Every row gives one point. Each copy is the shape, with its points in the same order, stretched, turned, moved and blurred by noise. Is it also mirrored, or only turned?

Shape, 9 rows:
+0.51, +0.09, -0.37
+0.00, -0.19, +0.70
+0.10, +0.72, -0.50
-0.35, -0.63, +0.00
+0.10, +0.12, +0.20
+0.61, -0.05, +0.30
-0.72, -0.36, -0.17
+0.12, -0.61, +0.68
-0.75, -0.69, -0.40
Copy 1 (9 x 3):
+0.73, +0.27, +0.07
+0.02, -0.71, -0.18
+0.59, +0.60, -0.66
-0.37, -0.06, +0.31
+0.29, -0.17, -0.22
+0.63, -0.42, +0.03
-0.56, +0.15, -0.03
-0.02, -0.81, +0.26
-0.66, +0.31, +0.30
Copy 1 is: mirrored
Copy 2 (9 x 3):
+0.03, +0.40, -0.07
+0.28, +0.03, +0.72
-0.65, +0.09, -0.38
+0.64, -0.16, +0.00
-0.19, -0.10, +0.21
+0.19, +0.50, +0.49
+0.40, -0.49, -0.23
+0.61, +0.04, +0.60
+0.66, -0.47, -0.49
Copy 2 is: only turned
Copy 3:
+0.58, +0.04, -0.47
-0.37, -0.66, -0.26
+0.91, +0.19, +0.09
-0.48, +0.13, -0.37
+0.12, -0.35, -0.25
+0.30, -0.47, -0.68
-0.42, +0.22, +0.07
-0.59, -0.64, -0.65
-0.70, +0.53, -0.16
Copy 3 is: only turned

Shape, 12 rows:
-0.11, +0.14, -0.09, +0.43, -0.57, -0.04
+0.21, -0.01, +0.29, -0.37, +0.02, +0.39
-0.14, -0.45, +0.07, -0.44, -0.24, +0.33
+0.07, +0.01, +0.44, -0.16, -0.05, -0.25
-0.18, -0.26, -0.03, +0.45, -0.12, +0.32
-0.25, -0.48, -0.08, +0.30, +0.08, +0.25
-0.24, -0.52, +0.26, +0.28, +0.09, +0.06
+0.35, -0.44, -0.38, -0.24, +0.06, +0.32
-0.37, +0.27, -0.23, +0.22, +0.15, -0.78
+0.50, +0.13, -0.01, +0.33, +0.06, +0.35
-0.37, +0.16, -0.23, +0.12, -0.15, +0.24
-0.25, +0.12, +0.02, +0.33, -0.82, -2.53
Copy 1:
-0.50, +0.40, +0.10, +0.56, -0.29, -0.13
+0.27, -0.55, +0.35, -0.19, -0.31, -0.08
-0.23, -0.75, +0.33, +0.27, +0.23, +0.02
+0.31, -0.05, +0.35, +0.17, -0.10, -0.61
+0.06, +0.14, +0.12, +0.70, +0.00, +0.28
+0.16, +0.02, +0.10, +0.68, +0.51, +0.36
+0.38, -0.09, +0.34, +0.80, +0.38, +0.14
+0.09, -0.49, -0.32, -0.12, +0.27, +0.29
-0.18, +0.86, +0.32, +0.03, +0.39, -0.44
+0.48, +0.25, -0.22, +0.00, -0.52, +0.05
-0.42, +0.36, +0.27, +0.18, -0.11, +0.29
-0.90, +1.12, +0.22, +0.70, +0.75, -2.25
Copy 1 is: only turned
Copy 2:
-0.55, +0.30, -0.35, -0.38, +0.10, -0.12
-0.20, +0.53, +0.03, +0.32, -0.32, +0.39
-0.64, +0.44, +0.29, -0.18, -0.09, +0.49
-0.19, +0.28, +0.12, +0.21, -0.52, -0.05
-0.66, +0.18, +0.11, +0.06, +0.31, +0.07
-0.62, +0.09, +0.43, +0.06, +0.30, +0.14
-0.64, +0.10, +0.51, +0.28, +0.02, -0.04
-0.06, +0.49, +0.33, -0.38, +0.32, +0.43
+0.02, -0.49, +0.13, -0.20, -0.22, -0.19
+0.00, +0.45, -0.15, +0.24, +0.14, +0.01
-0.54, +0.01, -0.18, -0.07, +0.10, +0.33
+0.09, -0.33, +0.20, -1.42, -0.90, -1.29
Copy 2 is: mirrored
Copy 3 (12 x 6):
+0.14, -0.55, -0.28, -0.11, -0.01, +0.27
+0.55, +0.26, +0.16, +0.02, +0.30, +0.68
+0.28, +0.39, -0.27, -0.29, +0.10, +0.90
+0.20, +0.11, +0.31, -0.21, +0.26, +0.26
-0.08, +0.01, -0.33, +0.03, -0.32, +0.63
-0.18, +0.38, -0.35, -0.02, -0.37, +0.62
-0.29, +0.44, -0.04, -0.15, -0.34, +0.62
+0.71, +0.50, -0.25, -0.09, -0.23, +0.49
-0.22, +0.06, -0.24, +0.09, +0.24, -0.44
+0.60, -0.09, +0.18, +0.26, -0.19, +0.29
+0.01, -0.15, -0.51, +0.25, +0.19, +0.47
-0.32, -0.58, +0.23, -1.26, +0.25, -1.32
Copy 3 is: mirrored
Copy 4 (12 x 6):
+0.11, -0.31, -0.14, +0.58, -0.53, -0.17
+0.54, +0.23, +0.15, +0.24, +0.31, +0.38
+0.40, -0.07, +0.26, -0.15, -0.14, +0.52
+0.43, -0.42, +0.15, +0.27, +0.43, -0.04
-0.25, -0.14, +0.12, +0.40, -0.22, +0.31
-0.38, -0.32, +0.15, +0.23, -0.07, +0.56
-0.14, -0.57, +0.32, +0.41, +0.11, +0.44
+0.05, +0.15, -0.25, +0.07, +0.10, +0.63
-0.48, -0.63, -0.22, +0.07, +0.20, -0.78
+0.02, +0.22, -0.12, +0.83, +0.27, +0.26
-0.10, +0.08, +0.18, +0.13, -0.20, -0.04
+0.13, -2.30, -0.98, +0.12, +0.10, -1.50
Copy 4 is: only turned
